Each row of a before or after table is a point. The points were changed in one or more steps. Then noise was added and the rows were shuffled. The steps act on columns, c1 being the first. Write out the steps. A step turns or swaps two columns, mirrors them in a line or flattens them onto one, adds a multiple of one to another, or multiplies or shifts one. Angles are multiples of 10 degrees, from the lower column toward the higher: turns from -170 to 170, lines from 10 to 170 but not 90. Use the fewest steps. Two steps may share a column if one is a turn and the other turns, adds or multiplies; they go together, in the order done. Otherwise the lowest column goes first.

Before (11 x 3):
[[-12 -17  28]
 [ 16 -23  27]
 [ -7 -17 -11]
 [ -7 -18 -65]
 [ 33 -10  -2]
 [ 24   1   4]
 [ -4   1 -69]
 [-12 -19 -23]
 [-15 -27   2]
 [-15   8  16]
 [-14  40  39]]
After (11 x 3):
[[ 26 -53  -1]
 [  8 -49   2]
 [ 56   4  32]
 [-25 118 -35]
 [-19   4  12]
 [-15 -30  21]
 [ -1  22 -24]
 [-28 -69  -4]
 [ 53 -57  37]
 [  5 -76 -15]
 [-15 -51 -28]]
Steps: turn c1 and c3 by 130 degrees; multiply c2 by 3

Before (8 x 8):
[[ 25  52  14   2 -17 -17 -48  -6]
 [  2   6 -90  41   2  31 -35 -33]
 [-75 -21  32 -37   4   8 -39   7]
 [  4   1   5  29 -56  40  18 -40]
 [ 33   5 -15  19 -16  24 -72 -41]
 [ 17   1  31 -35  21  48  48 -54]
 [ -6 -36 -10 -45  -6  16  -2 -13]
 [ 15 -32 -27 -38  24 -40   4 -73]]
After (8 x 8):
[[ 19   1 -38 -57   6  -8  57 -55]
 [-68 -21 -10 -37 -41 -28 -32   7]
 [  3   5 -18   5  43  30 -73 -47]
 [ -3 -30   0  35  25 -54  12 -72]
 [-14   5 -52  72  16  53 -27 -36]
 [  9  52  22  -5  26 -10 -53  -8]
 [ 45  -1 -20 -14 -34  47 -10 -42]
 [  0 -35 -39 -11  -5 -31  -4 -11]]
Steps: turn c5 and c7 by 30 degrees; turn c1 and c5 by 50 degrees; turn c4 and c6 by 60 degrees; turn c3 and c4 by -60 degrees

Before (10 x 12):
[[ 22 -46 -23 -17 -30  78  15 -86  23 -42  75 -21]
 [  8 -48  17   5 -29  83  17 -77  50  -8   1  -2]
 [ -9 -39  37   7   8 -21 -12 -12  23   8  45 -36]
 [  5  20 -32  51   1 -22  16   4 -46  24 -11 -49]
 [ -2 -52 -28  56 -36   6  -6  -1  28  10  47   2]
 [ 11  19  16   5 -12 -25 -27  29 -17  -6 -12  -1]
 [ 14  -9 -23  17  13 -23  -9   2  65   8  25 -17]
 [-53  23 -86  63  30  23 -41   5 -45 104 -23  45]
 [-31   2   1  21  23   0 -13  59   5 -11 -11 -36]
 [ 34 -58   8 -11  18   8  -7  27  18   8  -1 -17]]
After (10 x 12):
[[-52  23 -85  66  33 -11 -51   5 -33 103 -24  45]
 [  6  19 -32  34   3 -47   7   5 -31  24 -10 -49]
 [ 12 -10 -23   4  13 -28 -19   2  46   9  25 -17]
 [ -1 -51 -28  53 -37 -22 -15  -1  20  10  48   2]
 [ 21 -47 -23  24 -71  77   4 -87  16 -42  75 -21]
 [  6 -48  18  47 -69  71   6 -79  34  -8   2  -1]
 [-33   0   1  18  54 -10 -24  60   3 -12 -10 -35]
 [ -9 -39  36  -4   2 -22 -23 -11  16   9  45 -36]
 [ 12  19  15  -8   4 -22 -37  29 -10  -6 -11  -1]
 [ 35 -60   8  -5  33  12 -17  28  12   7   2 -18]]
Steps: turn c4 and c6 by -30 degrees; add 0.5 times c8 to c5; shift c7 by -10; multiply c9 by 0.7

Before (11 x 20):
[[  2 -39  18  35 -50 -24  53 -14 -28  41  43  46 -13  65   8  12 -30  43
  -61 -27]
 [ -4  32 -37   9 -12   5   5  -8  27 -17   9  28  28   1  15  -5  24  -8
   17  26]
 [ -3 -54  56  21   1 -26  26 -31 -20  38  32  22 -36  21  30  23 -20  46
   -4 -10]
 [ 17 -31  16  15 -21 -12  68 -24 -22  36  48   6  -2  26  18 -23 -49  39
  -26 -63]
 [-24 -17   9  18  12  -1  25  53  15  -5  15  13 -43 -32  -1  51   1  34
    8  -8]
 [-25  -1 -24   0 -17  10   0 -21  26 -38 -26  19  17  38 -23   3 -13   5
   16 -23]
 [  4  46  18  27  26  -2  -6  40  18   6  -9  10 -13 -13   9  49 -30  28
    5  -4]
 [ -6 -41  -7 -40 -45  22  17 -31  -5  35   6   9 -26  50   6 -37 -18   7
  -27  33]
 [  3  -3 -12 -23 -38  31  22 -25 -17 -34 -46  15 -18  22  22  -4  18 -16
   -5  18]
 [  5  -1 -29  21  -5   8 -20  26  10 -14 -27 -24  33  12  14   0  27   4
    5  16]
 [-27  42  -7  14  61  24  -1  25   9 -30 -22   1  20 -19 -15  18  33  23
   -3  16]]
After (11 x 20):
[[   3    2  -28   64   -4    8   -5   33   11  -15  -34    1   31   -1
     9  -15   30    1    3   17]
 [   4  -44  -13 -123  -45   22    7  -41   -1  -11   -2    0  -21   57
     1   42  -18    9  -29   33]
 [ -25  -17    8   59    6   -2    3   70   13   31   37   -3  -44  -18
     4  -46    0   38    9   -8]
 [ -40    0  -22   -4  -11   12   11  -28   29  -47   -5  -30   18    8
   -27   -7  -18    3   19  -17]
 [  31  -34   14   47  -19  -15   68  -30  -21   -2   29   22    0   38
    16   37  -45   37  -22  -67]
 [   9  -51   51   60   -2  -25    6  -39  -15   10   40    7  -35   43
    30   -2  -16   45  -12  -10]
 [   6   42   15   79   31   -4  -12   53   16   10   15  -10  -13   -8
    11  -48  -32   27    2   -1]
 [  -8   32  -35   28  -14    3   12   -4   26  -11   26  -15   30  -14
    17   11   27   -8   19   29]
 [  10  -41   21  100  -50  -25   51  -18  -30  -24   60   -5  -16   68
    11    6  -33   41  -62  -22]
 [ -31   42   -5   40   60   29   13   32   11    3  -13  -13   21  -27
   -15  -24   30   27    0   14]
 [  -7   -5  -15  -68  -41   30   11  -28  -19  -36  -25  -41  -20  -14
    26   -8   17  -14    0   19]]
Steps: turn c1 and c10 by -20 degrees; turn c10 and c14 by 50 degrees; multiply c4 by 3; add 0.5 times c13 to c7; multiply c8 by 1.3; turn c11 and c12 by 140 degrees; turn c11 and c16 by -160 degrees

Before (11 x 48):
[[ -40   38   18  -28    1  -66   19  -42    3  -25    0    3  -18  -16
   -24   36   15  -18  -54    4    0   13    5  -20    2  -59   30  -26
   -18   22  -34    1   24  -14  -58  -49   30  -41   18  -42   22   -6
   -52  -74   54  -36    7  -10]
 [  10   14  -16   58   -9   -2  -18   30  -36  -22   21   25   22   29
    46   -4   14  -30   17   50  -21   48   -3   53   64   33  -18  -63
     3  -50  -35    4    5   67    9  -10    4    5   28   22   38  -22
    -6  -27  -16  -66   32  -25]
 [ -23   36   -7   43    5   17   45  -73   38  -60   59   20   53   26
   -28  -39   -3    6   38    6   46    4   31  -10   -5   17  -28  -54
    54   28  -25  -26  -11  -20  -73  -55  -29   40   41  -47   12  -13
   -44  -45   18   29   58  -51]
 [  -5   -1  -24   28  -24  -40   29   46  -23   10  -23  -24  -20  -33
    31   32  -30  -19  -26   50  -21    3   51   46  -18  -15  -43  -36
   -74   -7  -15   14   -8  -14   28   -6   55    3  -17   76   35    6
     2  -21   69   23  -28  -14]
 [ -32    7  -59   44  -45   12  -45   44   -7    2   17   29   -7   68
    46  -39   34   -3  -29   17  -15    6  -28  -36  -41   27   23  -39
   -15  -45  -15  -33  -20   11  -60    3   36  -38   -2   -5  -51   37
   -34    0   -2   49  -12   23]
 [  26   47  -16   18  -20  -36    3   20  -33 -112   17   57  -27   57
    19   18    5    4   21   15  -38  -37  -12   14   16   21  -17  -41
   -26    2   11   -8  -20  -11   -8   31   -4   25   23  -30  -22   62
   -19   -8   12   10  -44  -22]
 [ -12   41    3   -6  -44  -18   27   30  -69   38  -28  -30   -9    1
   -27   82    6   51   37   10   13   39    1   39  -14  -36   -4   31
    24  -29  -21  -22   54  -43   20  -37  -40   41   52  -67   10   -9
    32   29   -8   -3  -22   -3]
 [ -26    8  -19   22  -37   54   29   48  -47   -3   36   11 -102   28
    48   72  -62   -2    6   37  -38  -64   19   27   67  -23    4  -21
   -32  -20    2  -34  -23  -25  -10  -44   -7   23   49   62   26   34
     5  -45    1   10   21   -8]
 [ -63    9   -5   45  -20  -24   26   -9   15   27   55  -32  -60  -11
    41  -21   28   54   58   -3  -67   28   18   25   15   18   25  -11
    12   27   55   -3  -19   13   34   22    6    2    2  -15    6   20
    30  -47   55   43   18   -3]
 [   6  -21   26    9   12  -33  -56  -32  -57  -25   41   19   30   94
    38  -20  -14    9   -9    8   59  -12   19   28   63   16   53   -3
   -28   21    0   34   -5   46  -18  -45   41   88   -4  -11   25   -2
    -8  -34   53  -23   33   -2]
 [ -10    8  -37  -32  -11  -10   -5   58   -6   -4   80   26   54   23
    -3  -35  -15  -29   37   19  -43   63   51    2   27    0  -27   -5
    10   -1  -39  -40    5   10   40   -7   64   38   -5  -46  -29   58
    31  -41    6  -28  -12   -1]]
After (11 x 48):
[[ -16   40    2   50  -67  -20   22   13  -44   36  -31  -34   -6   52
   -23  -64    6   55   14   10   17   41    4   45  -13  -35   -4   31
    21  -29  -23  -29   57  -43   24  -40  -44   43   -6  -66    8  -11
    35   34   -6    2  -23  -13]
 [ -24    6  -15   45  -51   54   29   23  -38   -6   34   10 -103   27
    50  -72  -59   -2    6   36  -38  -62   20   23   60  -19    6  -19
   -32  -24    0  -53  -21  -26  -10  -43   -6   22   19   65   29   30
     6  -50   -1   11   19  -16]
 [ -31    2  -56    4   -8    8  -42   23  -42    1   15   25   -3  -78
    43  -16   31   -7  -12   16  -19    9  -25  -37  -39   26   24  -43
   -15  -46  -11  -55  -21   15  -60    5   39  -42   43   -4  -54   35
   -34    2   -2   55  -17   32]
 [  10   16  -18   27  -39   -1  -18   -9  -13  -23   14   26   23  -24
    46  -19   13  -30   19   53  -20   49   -5   50   61   36  -26  -58
     0  -50  -36  -34    1   67    9  -13    1    4   57   24   39  -21
    -6  -25  -16  -65   35  -41]
 [  -6    8  -33   -4   -2  -12   -5   30  -14   -3   77   22   50  -44
    -3   15  -23  -33   65   22  -39   63   53    4   27   -1  -36   -9
     6   -3  -38  -64    2    7   39  -11   68   44  -31  -49  -28   57
    31  -39   11  -30  -13   -3]
 [ -25   38   -3   42   37   19   47   37    4  -58   55   25   50  -45
   -27   15    0   12   30    9   42   -2   35   -7   -8   22  -38  -50
    59   26  -26   68  -15  -19  -75  -54  -27   43   44  -49   16  -17
   -47  -46   20   21   61  -46]
 [  27   46  -13   21  -30  -36    7    3  -24 -109   13   60  -24  -30
    21  -49    3    3   20   16  -39  -35  -12   16   18   20  -21  -45
   -24   -1    9  -21  -20  -10   -9   32   -2   23   21  -24  -21   66
   -20   -8   14   14  -39  -28]
 [   8  -26   25   -2  -55  -29  -56  -29    9  -26   40   21   31  -85
    38  -46  -17   13   15    9   57  -12   19   24   62   10   66   -5
   -21   15    3   32   -9   45  -15  -49   50   88    9  -12   24   -1
    -8  -35   50  -27   37   -9]
 [ -62    7  -10    6   20  -20   23    5  -22   28   55  -30  -58   -5
    41   26   30   50   63   -5  -66   24   22   22   11   12   35   -9
    14   29   60    5  -19   15   38   23    4   -1   44  -16    6   18
    32  -47   54   44   19  -15]
 [  -7    5  -24  -18  -24  -35   30  -20  -22   10  -25  -26  -26   50
    36   -3  -31  -17    1   49  -24    1   52   46  -16  -13  -56  -36
   -75   -8  -12  -44   -8  -20   28   -8   56    6   29   80   36    2
     2  -21   68   27  -29  -28]
 [ -39   37   17   19    1  -68   19    6    5  -25    0    2  -15   32
   -27  -17   13  -17  -42    6   -8   13    7  -20    6  -61   43  -26
   -15   23  -35   42   26  -14  -64  -57   29  -39  -24  -41   24   -8
   -52  -78   56  -40    7   -5]]
Steps: swap c4 and c39; swap c5 and c9; mirror c8 and c32 in the line at 130 degrees; turn c14 and c16 by -140 degrees; add 0.5 times c37 to c19; add -0.3 times c24 to c48; multiply c27 by 1.3

Before (13 x 64):
[[-12  36   9  49  53   0  55 -42 -35 -30  16  13 -31 -70  89  30  68  -2
   43 -50  34 -41  -4 -23  -3 -21  16 -15  35 -23  -2 -29  24  49  12   4
   25  47  18 -38 -12 -22 -71  -5  48 -36  55 -16 -86  -8 -28   3  20 -25
   11  27  -6 -33 -58  -5 -43 -18 -54 -27]
 [  7 -13  -9 -25   2  14   3  11  37  20   7 -15   8  -7   9  12 -33 -18
  -69  17 -87  -2   5  13 -30  27  38  45 -33 -26  51 -21  37 -61  26 -20
    7   1  35 -13 -54  25  30  25 -24  41 -20 -29   7  32  15   5 -26  47
  -33  -4 -34  -5   9  21  37 -28  32  78]
 [ 11  -7  34  43   7 -21  37 -11 -52  -6  -2 -19 -18 -15  74  14  81 -12
   48  -9  47 -66  50 -21  23  17 -13 -17  52  -7 -19 -42 -12  48  37  55
   17 -36  10  -1 -26  20 -37 -80  34 -17  43 -25 -73 -31 -17 -11  12 -48
   -7  19 -13  18 -41  10 -19  28   3 -26]
 [ 11  30  20  82  16  17  55 -31   6 -19 -24  24 -21 -51  75 -15  87  23
   30 -28  49 -35  21  13   4 -10 -35 -36  38 -16   8 -54  -9 106  25  13
    4  11 -14  32  -1 -40 -27 -75 -37 -20  69 -42 -51 -37 -30  34  60 -24
   -6  30 -19  23 -24 -12   2  -6   6 -23]
 [ 23   8 -11 -52   6  27  57 -31  -4  -7  41  50 -44  -9  10 -49   1  39
   49  21  42  40   0  18  73  46  -2  27  11   0 -37   2  -4   4  29 -40
    6 -44  11  37 -18  16  10 -21  -6 -59  45 -14 -50   4  72 -23  51  18
   43  21 -34 -14 115 -28 -43 -27  53 -23]
 [ 24   0  39  19   0  -5  55 -30 -32 -13   0  13 -23 -15 116  37  73  -6
   20 -34  77 -13   2  24  -9  32 -25 -31   9  15  18 -48  12  63  15   4
   34  -5   5   7 -16 -21 -11 -45  42  -7  22 -33 -24  -3 -17  62  29 -63
  -19  -4 -30 -29 -19  -6 -63 -36 -17 -40]
 [ 81  48   7 -24  13  -9   1  36 -13  20  -4 -28   1 -17 -28  44 -21 -17
  -37  16   1  24  16 -30 -52 -28  -9  18 -28  12  68   4  -1 -28  29  22
    5  15  52 -26 -23  35  37  25 -12  24  -5 -30  37  24  39  22  24  38
  -20  30 -17  -8  -8 -10  52   4   8  53]
 [108  44 -10  -6  -7  -6 -17 -21   3 -11 -19  34  10  -3  25 -10 -11 -10
  -31  31 -48  -1  41 -17 -27   9  11  17 -36 -12  47   4  -2 -52  22 -28
    4  23  31 -31  -9  48   3  10 -30 -10 -35   9  46  35  -2   4 -50  36
  -37  10  -4  13 -59  19   7 -35  29  29]
 [ 31  39 -25 -23  28 -42  -9 -16  28  14  -5 -18 -45 -37  -2 -18 -39  -6
  -41  42 -33 -13  -2 -45 -28  44  -8 -34 -35 -15  72   2  52 -74  23  11
   43  10  17  -2  32  13   4   3  -5  34 -28 -22  57  17  38  11 -19  44
  -55   0   9  -9 -20  32  38   8  35  36]
 [ 33  55 -12  -9  33 -34 -24 -45   6  20 -16 -34  19  39  -7   1 -12 -32
  -33  40 -36  -9 -27 -28 -21  30  27  15 -41  14  64   2  -9 -16  -9  16
  -11  -1  51  -8 -12  26 -23   4 -20  25  40 -16  75   1 -12   1  -8  55
  -31 -17   1 -25 -14  36  -3 -27  36  78]
 [-12  20  30  22  14 -14  65 -66 -41 -40  12  36 -41 -18  47 -14 108   5
   10 -36  42 -59  28   5  -3   1   4 -17  38  -8  29 -56  25  81  40   6
  -15 -13  60  -1   6 -47  -6 -64  46 -79  28 -37 -40 -21 -11 -10  33 -47
  -20  34 -55   7  -8 -49 -50  17 -22 -28]
 [-12  -3  36 -34   2  45  -8 -41  17 -11  34  60  -4 -14  12 -22 -12  68
   -6  39   4 -11  26   4  72   7  17  11   6  36 -26 -19 -24  -7  50  -8
    6 -24 -17  27  30  41  66  23 -18 -34  45 -33 -38   0  46 -18  26  10
    7  31 -49 -79  98 -19 -61  -8 -19 -44]
 [ 30  18   0  -1   5 -19 -31  14  -7   3 -35 -16 -13   3 -21 -43 -16 -42
  -62  -1 -31  53 -24  16 -42 -26  23   1 -64  30  88  14   7 -59  11  23
    3  15  44  37  23  19  -8   8  11  17  -4  10  20 -13  15 -16 -64  56
  -25   3   0   5 -12  81  35 -17  63  16]]
After (13 x 64):
[[104  43  13  -8 -16  -6 -12 -19  -3  -6 -21  36   7   0  24 -36 -15 -11
  -30  34 -52   4  44 -17 -26  37   4  19 -36 -11 -33  32  -3 -55  20 -30
    3  24  30 -34   7  49   0  10 -31  -9   4   7  42  34 -64   4 -50  35
  -32   7  -3   9 -59  21   6 -41  31  33]
 [-16  34 -27  50  60   2  56 -38 -38 -28  21  18 -32 -70  90  60  64  -4
   41 -50  31 -41  -7 -24  -5  11  22 -18  30 -23  27  20  29  52  11   0
   24  54  18 -33   3 -23 -64   1  50 -39 -18 -11 -80  -4 -93  -4  20 -25
    9  20  -4 -30 -57  -8 -39 -16 -50 -23]
 [-10  14 -54  20  15 -16  65 -69 -42 -38  14  32 -40 -17  42  25 107   5
    7 -43  40 -57  26  11  -6  34  31 -15  40 -17  24  57  24  85  38   7
  -14 -12  63  -1 -24 -42  -6 -66  49 -78  17 -38 -45 -21 -72 -14  30 -45
  -23   5 -52   5 -13 -45 -50  20 -26 -31]
 [ 14  28 -34  82  13  12  54 -34   6 -21 -23  16 -16 -53  73  66  86  20
   31 -29  48 -30  26  19   2  20  34 -39  41 -15  38  34  -4 107  27  17
    2  15 -16  29 -10 -45 -22 -80 -32 -21  33 -44 -50 -34 -96  40  52 -24
  -17 -29 -18  24 -29 -12  -1  -7  -1 -20]
 [  1 -13 -36 -24   2  13   7  14  35  25  15 -14  11  -4   9 -19 -37 -20
  -73  17 -85   1   1   4 -33  58  -2  40 -40 -25 -13  56  33 -63  26 -19
    4   4  29 -17  55  28  28  30 -28  42 -15 -34   6  34 -43   3 -23  42
  -29  34 -34  -2   7  23  36 -29  33  77]
 [ 31  35  72 -27  28 -35 -11 -15  30  14  -1 -16 -45 -32  -4 -35 -32  -5
  -41  39 -36 -19  -6 -37 -27  73  -1 -36 -37 -13 -43  50  54 -80  27   4
   42  16  17  -5 -14  13   3   6   4  36  11 -23  57  19 -17   9 -22  43
  -59 -11   9  -8 -21  34  40   2  41  37]
 [ 22   1 -79  20  -3  -5  56 -26 -34 -15   4  13 -25 -15 115  29  73 -11
   26 -34  77 -17   4  18  -9  67  -2 -32  11  14  29  49  11  61  11   4
   41  -4   1   9  -9 -21  -8 -50  36  -5 -33 -37 -22  -4 -75  63  32 -61
  -19 -26 -29 -39 -17  -8 -67 -37 -21 -39]
 [ 27  14  -1 -53   8  28  53 -27   0  -7  45  48 -42 -11  11  38   0  46
   53  26  40  35   1  15  74  75  23  29  14  -6  19 -29  -2   2  28 -38
   13 -44   7  41  22  22   6 -27  -6 -57  54 -16 -49   2  10 -26  47  23
   37  -2 -32 -18 114 -29 -42 -21  53 -23]
 [  9  -6 -85  46   3 -22  41 -12 -49  -9   1 -19 -18 -13  76  41  77 -14
   43 -11  44 -66  54 -17  26  49  19 -17  54  -5  51  17 -11  53  42  55
   16 -37   8  -1  10  17 -30 -79  31 -16  -9 -24 -75 -32 -72 -14  10 -55
   -7 -15 -13  19 -43   7 -20  27   2 -24]
 [ 77  45 -38 -25  14  -1   2  36 -11  18   0 -25   3 -11 -28  -4 -19 -16
  -42  23  -2  22  16 -33 -51  -3  28  15 -30  10 -45  53  -1 -27  32  25
   12   9  53 -22  12  32  37  20  -7  32 -42 -30  38  23 -29  23  20  45
  -15 -14 -14  -8  -9 -12  54   9   7  50]
 [-14  -1 -29 -35   2  41 -14 -40  15  -8  33  61  -4  -9  16  42 -13  66
   -7  36   3   0  28   0  73  35  29   8   5  38  31  -5 -25  -6  53  -6
    9 -28 -18  25 -45  39  63  24 -22 -33  27 -30 -40  -4 -16 -21  25  11
    6  14 -52 -81  98 -22 -58   1 -19 -40]
 [ 33  15  27  -5   5 -19 -26  14  -5   5 -40  -8 -14   5 -21 -12 -18 -45
  -61   2 -24  54 -26  11 -36   6   2   2 -66  31 -73  61   8 -63   8  23
    3  17  38  38 -16  13 -15   7   5  20  37   9  19 -17 -44 -15 -61  53
  -20  30   0   3  -8  90  33 -17  69  17]
 [ 27  56   6 -11  34 -34 -20 -47   9  25 -18 -32  28  39  -2  44 -14 -29
  -39  41 -35 -13 -22 -26 -24  65 -18  10 -41  11 -41  47  -5 -15 -10  22
  -13   2  50 -10  16  33 -21   3 -14  27   3 -20  79   3 -71   1  -6  53
  -34  24  -6 -24 -14  36   1 -22  30  78]]
Steps: turn c3 and c41 by -150 degrees; multiply c3 by 2; turn c16 and c47 by -80 degrees; shift c26 by 30; swap c27 and c56; turn c31 and c32 by 130 degrees; shift c51 by -60

Before (9 x 64):
[[ 41 -27  11   2  41 -24  11  20   0  33  11 -17   1  -2  16  24  23  -4
  -35  31   4 -16 -25  -5  19   7 -19  -4 -23  13 -13   9  -8  15  19 -16
   -6  68 -47  -3   2  26 -26   3   5 -24   9   0  18  -1  44   1 -51  14
   37  37   7   4   2 -31  -1  14  -6 -16]
 [ -9  -2   3  20   8 -13 -24  21 -16  32  -1   1  29  -9 -15  31   7  13
  -25  18  -4   3 -24   1   6  22 -20 -23 -22  21   2 -23 -17   5  19  19
   -2  17 -20 -28  -8  40 -14 -41 -33 -17   3   5  23 -12   4  18 -17   6
    5  59  14 -14  12 -15 -58  27   3  10]
 [-81  -1 -42  15 -14  -2 -26  -5  32 -30 -21 -13 -31  26  -6 -28   5   5
   39  -2 -12  -8  -5  -8 -13 -26 -12 -36 -31 -34  34  24  17   6   4   4
    7  11  -8  16 -19 -41   4  77  36 -23  32   3  16  63 -20  22  30  -9
   74  -7  15 -20  -7  28 -28   0 -11  12]
 [ 30 -22  12  18  47 -28   6  33 -15  24  -2   0   1  -7   2  16  15 -20
  -31  13   4 -20 -39   1  26   0   6  -8 -25  57  -9 -27 -15   5  24 -21
  -29  19 -13 -42 -47  23  -7 -34  11 -16  -6  -6  -1  11   9  -4 -13   9
    6   1  17 -11  26 -52 -13  21 -18   4]
 [-79   4  16  13 -70  12 -19 -11  38 -46   2  15 -24  35  28   9  53 -17
   20  25 -27 -16   5  -7  -5 -27  12 -71   1 -17  13  26 -14   9  -9 -18
   11 -36  19   7 -19 -26  -3  70  25  17  39  12 -31  21 -18 -10  20 -18
   37 -29  31 -22  -8  20   5  -1   6  19]
 [-75   2 -17  -2 -55  24 -13 -14  46 -19 -11 -18 -35  28  30 -50   7 -14
   38   5 -18  53  11 -10 -17 -11  10 -40   1  -9  10  37  12   2 -29 -11
   21 -35 -10  12  -6 -27   5  75  25 -47  27 -14 -24   0 -48  21  16   6
   81 -40  24 -29 -37 -21 -21 -16   8  25]
 [  8  -2   1  40  10 -14   4   0 -10   8  51 -27  27 -11  -6 -11  -9  -1
  -22 -16  21   5 -12  24  35  16 -28   7  22   2 -13  -8 -34  32  28 -17
   -6  38 -32 -11 -29  -8 -11 -29  13   4 -15 -21  23   0   2  -7 -18  20
   28  47   5   7  10 -21 -18  36 -24  12]
 [-52  45 -13  12 -33   8 -16   3  15  21  12  49   0  16  -8 -18  26  32
  -17  21  -6 -46  22 -32  12  13  36 -26  46  19 -23   2  38 -24 -16 -32
   13   4   5  16   4 -64  -2  10 -26 -18  10  61 -41 -22 -27 -36 -51 -29
  -11 -44  28  18 -16  60  14  21  36  -1]
 [ 12   1   7   9  41   3  17  10 -36  10  31   0  40  17  17  18  14  10
   -2  -3  -7 -21 -40  -1  14 -19 -21  12  -5  -8 -18  -2  -4  14  44 -11
  -18  47  11   5 -15  10 -47 -57   7 -11  17  -6  31  -2 -21  -2  -7  11
   31  40   5 -22  11 -19 -32  27  18   9]]
After (9 x 64):
[[  -8   -1   -3   22    8  -13  -26   19  -16    2   -3    0   31   -8
   -25   32   25   12  -27   20   -2   -5  -23    7    5   25  -18  -24
   -21   17    4  -20  -15    5   19   17   -5   17  -17  -39   -9   40
   -14  -41  -31  -16   -3    4   23  -11    1   18  -19    4    4   58
    13  -16   12  -33  -58   12    3    9]
 [ -74    3   29   -1  -57   20  -15  -13   45  -10   -8  -16  -37   30
    19  -51  -18  -15   35    4  -17   51   10  -10  -17  -39    6  -41
     0  -11    5   38   12    6  -26   -8   22  -35   -9   23   -4  -24
     5   77   26  -47  -16  -14  -28   -1  -51   22   15    7   81  -39
    27  -29  -37  -42  -21    3    8   24]
 [  11   -1   -9   42    6  -15    4   -2  -12    9   52  -25   27   -9
   -15   -9   35    0  -24  -15   19    6  -10   23   35   20  -30    8
    22    2  -14   -5  -33   34   28  -17   -6   40  -32  -16  -30  -10
   -13  -29   14    7   11  -21   20   -2    3   -6  -18   19   27   48
     1    7   10  -42  -19   -1  -23   10]
 [  40  -29   -3    0   38  -26   10   19   -1   23   10  -21    2   -5
     5   28   11   -4  -35   34    7  -16  -25   -4   14   27  -19   -2
   -23   15  -15    7   -5   18   21  -18   -3   70  -49  -28    2   27
   -26    5    5  -26  -13   -2   18   -3   42    2  -49   13   36   32
    11    5    1  -62   -1   24   -9  -14]
 [ -82    3    8   11  -71   12  -21  -13   36  -26    1   16  -27   34
    19    6  -11  -16   18   26  -25  -17    0   -6    4  -59    9  -71
     0  -19   12   27  -15   11   -9  -13   15  -35   18   40  -18  -23
    -4   70   25   19  -38   15  -31   19  -20  -14   19  -16   36  -28
    33  -22   -7   39    5   56    7   20]
 [  28  -22  -15   17   48  -28    6   29  -15   -7   -2    1    3   -9
    -7   13   20  -18  -31   15    4  -25  -41    2   27   24    6   -9
   -23   55  -13  -27  -14    6   27  -21  -29   19  -12  -44  -48   23
    -4  -33   12  -15    0   -6   -2    9   11   -4  -12    6    2    3
    13  -11   26 -105  -10   19  -16    5]
 [   8    0    3   10   42    4   15   12  -35   17   32   -6   40   15
     9   20   24   10    0   -3  -10  -25  -40   -4    9    4  -18   12
    -4   -4  -18   -1   -1   15   43  -12  -17   46    9   -4  -14   11
   -46  -57    7  -10  -14   -5   28   -1  -23   -3   -8   12   31   42
     6  -24   10  -39  -33   17   16    9]
 [ -79    0   51   16  -13    1  -22   -7   28  -10  -20  -15  -32   27
   -15  -28    0    5   38   -2   -9   -8   -4   -7  -10  -33  -12  -37
   -30  -36   32   22   18    9    5    4    4   12   -7   33  -22  -42
     4   79   34  -26   -7    3   14   61  -23   27   29   -7   74   -6
    13  -21   -5   55  -26    7  -13   13]
 [ -51   44   15   13  -35    5  -16    2   14   31   14   50   -1   17
   -20  -17   20   32  -18   16   -6  -45   24  -31   -2   -2   37  -22
    46   21  -30    4   37  -22  -17  -36   13    7    6   -6    5  -64
    -3   10  -25  -19    0   60  -40  -19  -26  -38  -51  -30  -12  -44
    28   17  -16  119   14   32   34   -1]]
Steps: turn c3 and c47 by -150 degrees; add 0.5 times c5 to c26; turn c10 and c40 by -50 degrees; turn c10 and c25 by -20 degrees; shift c15 by -10; mirror c17 and c62 in the line at 50 degrees; multiply c60 by 2
